Every row gives one point. To make a cloud, some directions were put in groups of two or more. Within a group, all points are equally far from the middle, so they leave a hole (a ring in 2 directions, a hollow ball in 3). The other directions are filled evenly. Then the cloud was stretched, turned, moved and blurred a little. How many holes are there, and how many directions does each take, smallest first?

Cloud (14 x 2):
.05 -.11

-.29 -.34

.19 .58

.46 -.21

-.23 -.37

.08 -.43

.33 .21

-.30 -.27

-.56 .27

.00 -.38

-.12 -.43

-.34 -.82

-.65 .04

.16 .71
Holes: 0

Cloud, 21 rows:
-.12 -.54 -.37

.69 -.12 .01

.02 .38 -.59

.44 -.03 -.57

.24 .68 -.05

-.04 .25 -.60

.16 .03 -.03

.09 .39 -.16

.24 -.36 .27

-.20 .11 .13

-.57 -.07 -.43

.09 -.45 -.10

.66 .21 -.64

-.10 -.12 -.36

-.13 .75 -.54

.50 .16 -.40

.57 .24 -.45

.72 .42 .31

-.15 .43 -.01

-.36 .42 -.51

.16 .21 -.56
Holes: 0

Cloud:
.08 .51 .26 -.16 -.63 .65

-.01 .24 .43 -.80 -.25 -.02

.41 .55 .25 .01 -.12 .79

.34 -.18 -.25 .18 -.68 .15

.10 -.32 .24 -.36 -.29 -.57

-.45 .49 -.21 -.33 .21 .63

.13 -.24 -.16 .00 .41 -.42

.16 .24 -.22 .47 .09 .66

-.01 -.37 .02 -.76 .07 -.16

.35 -.31 .00 .57 -.18 -.02

.14 .48 -.23 .36 .28 -.30

-.58 .03 .70 .24 -.55 .16

.43 -.26 -.28 -.40 -.45 .27

.53 .48 -.08 .12 .39 .06

-.41 -.13 .02 .58 .14 .11

-.37 .59 -.38 -.31 .32 .23

.30 .06 -.43 .05 .29 .64

-.03 .10 -.43 .06 .22 -.49

.10 .58 -.05 .25 .06 .80

-.28 -.20 -.62 -.20 -.34 .18

-.22 -.10 -.34 -.10 .42 -.40

.27 .45 .11 .36 -.53 .66

.13 .70 .67 .15 .12 -.08

-.43 .72 .23 .26 -.25 -.37

-.56 .30 .13 -.30 -.20 .80

.41 .08 .59 -.32 -.14 .73

.08 .21 .44 -.56 -.50 -.30

-.05 .61 .63 -.32 .10 -.29

-.29 -.48 .09 -.57 -.31 -.29

-.17 -.51 .21 -.12 -.27 -.55

.30 -.16 .55 -.19 -.67 .51

-.52 .66 .31 -.09 -.36 -.34

-.26 .06 -.66 -.25 -.17 .37

-.15 -.44 .50 -.03 .30 .47

.28 -.55 .39 .33 -.08 -.02

.26 .52 .10 .13 -.39 .80

.51 -.11 .46 -.02 .25 -.25

.06 -.70 .32 .03 -.22 .55

-.42 -.28 .62 .04 -.28 .66

.10 -.11 -.65 -.42 .07 .29

-.52 .25 .64 .43 -.22 .38

-.72 -.15 .25 -.27 -.21 -.43

.59 -.12 .13 .26 .27 -.06

.18 -.58 .03 -.44 -.52 .28

.19 .36 -.11 .55 .01 .61

-.48 .25 .79 .14 .04 -.21

-.53 .13 .70 .38 -.21 .35

.43 .61 .51 .28 .09 .30

-.35 .55 -.15 .01 .56 .18

.18 -.18 .26 -.58 -.43 -.36

.22 -.20 -.52 -.44 -.22 -.05

-.47 -.39 -.13 .37 -.40 .32
Holes: 2 (3, 3)

Cloud, 79 rows:
-.16 -.23 -.37 -.14 -.23 -.08 -.62 .11

.41 -.47 .20 -.10 -.23 -.19 -.63 -.06

-.51 .01 -.32 -.24 .03 .41 .03 -.32

.12 -.34 .29 -.30 .41 .17 .25 .09

-.55 -.56 .22 -.04 .09 -.20 .37 -.08

-.12 .16 .30 -.55 -.39 -.04 -.23 .19

-.11 -.35 -.06 -.28 -.41 .30 -.30 -.51

-.05 .17 .07 -.57 .45 -.14 .44 .18

.02 -.28 -.29 .39 .42 -.03 -.64 -.15

.33 -.18 .28 -.18 .47 -.21 -.12 -.07

-.24 .45 -.28 -.17 -.30 .05 -.29 .30

-.20 -.36 -.23 -.33 -.26 .23 -.56 .17

-.41 -.46 -.40 -.39 .02 .32 .42 .17

-.03 -.36 -.26 -.36 -.51 -.22 .02 .02

.15 .33 -.15 -.45 -.35 .17 .39 .26

-.05 .21 -.13 -.31 .05 -.42 -.12 -.64

.36 .25 -.18 -.29 -.03 -.24 -.01 .37

.19 -.48 .02 -.17 -.28 -.20 -.74 -.21

.49 .04 .03 -.23 .10 -.17 -.46 .21

-.02 -.27 -.35 .26 -.35 .25 -.25 .15

-.10 .15 -.21 -.27 -.47 .10 -.52 -.29

.17 -.12 -.30 .53 .13 -.20 -.39 -.10

-.67 .17 -.13 .11 .01 -.27 -.66 .50

.32 .00 -.14 -.29 .39 -.30 .44 .06

.29 .20 .07 -.28 .44 -.10 -.04 -.26

-.01 -.45 .23 -.04 -.71 -.16 -.26 -.46

.11 .30 .02 -.58 .05 -.08 -.42 .61

-.57 .15 .02 .37 .04 -.42 -.31 -.26

-.36 .45 .12 .23 .06 -.45 -.15 .32

-.49 .28 -.23 .14 -.50 .30 -.05 -.13

-.43 .12 -.11 -.61 .54 -.14 -.32 .21

-.15 .24 -.04 -.44 .41 .53 -.02 .05

-.16 .18 -.18 -.32 .20 -.25 -.11 -.60

-.47 .49 -.35 .01 .28 -.18 .43 .05

-.04 -.32 .12 .65 -.31 -.63 -.25 -.55

-.15 -.31 -.42 .19 .38 -.11 -.31 -.15

.47 -.19 .38 -.19 -.19 .13 -.52 .16

.02 .05 -.35 .15 .50 .03 .36 .18

-.13 -.20 -.41 .39 .11 -.26 -.49 -.36

-.33 -.20 .50 -.04 -.46 -.04 -.94 -.09

-.49 .14 -.26 -.39 -.16 .24 -.63 .51

.14 .32 .00 -.38 -.52 -.11 -.18 -.28

-.05 -.57 .16 -.26 .12 -.57 -.24 .44

.38 -.36 .03 -.27 -.11 -.08 -.41 .36

-.28 .19 .37 -.38 -.36 -.44 -.14 .47

-.29 .40 .18 .24 .15 -.47 .16 .15

-.05 .31 -.14 -.37 -.03 .49 .27 .00

-.04 .45 -.31 -.42 .14 -.46 .24 .13

-.91 -.20 .21 .09 .14 .27 -.17 .15

-.40 .03 .13 .38 -.60 -.26 -.53 -.18

-.01 -.06 .39 .18 .37 -.35 .16 .27

.15 -.09 .47 .52 -.31 .42 -.33 -.07

-.40 .00 .45 -.33 .13 .12 -.06 -.32

.23 -.03 -.33 .64 -.13 -.36 -.01 -.16

-.04 -.52 -.14 -.25 -.28 .33 .00 -.34

.22 .22 .44 -.04 .14 -.34 -.09 -.66

-.63 -.31 .34 -.34 -.21 .12 .12 .01

.13 .07 .41 -.03 -.28 -.36 .08 .61

-.01 -.43 .27 .47 -.67 -.17 -.32 -.25

-.47 -.07 .38 -.07 -.35 .08 .21 -.49

.05 -.16 -.46 .49 -.23 -.35 -.34 -.48

-.33 -.02 .49 -.16 .06 .11 -.24 -.67

-.45 -.47 -.03 -.51 .43 .03 -.19 -.07

.23 -.09 -.35 .55 .14 -.23 -.18 -.24

-.57 -.05 -.42 -.43 .20 .06 .42 -.13

.30 -.29 .27 -.30 -.21 -.09 -.09 .55

-.28 .39 .28 .35 -.46 .08 -.71 -.06

-.38 .33 .21 .36 -.11 -.41 -.60 -.17

-.41 .06 .07 -.69 .50 -.25 -.31 .23

-.21 .37 -.16 -.12 -.05 .55 .06 .58

-.56 -.25 -.35 -.31 .48 .11 -.18 -.01

-.12 .26 .38 .40 .07 .15 .23 -.42

-.03 -.50 .16 .12 -.06 -.67 .09 -.45

-.35 .00 .40 .21 -.13 -.49 -.77 -.35

.24 -.39 .04 -.21 .43 .09 .19 -.20

-.35 -.31 -.50 -.27 .35 -.36 -.07 .30

.41 .28 -.12 .28 .02 .11 -.76 .02

.35 .15 -.06 .60 -.16 .03 -.62 -.05

.16 -.11 .48 .20 .27 -.08 .17 -.31
Holes: 3 (2, 2, 2)
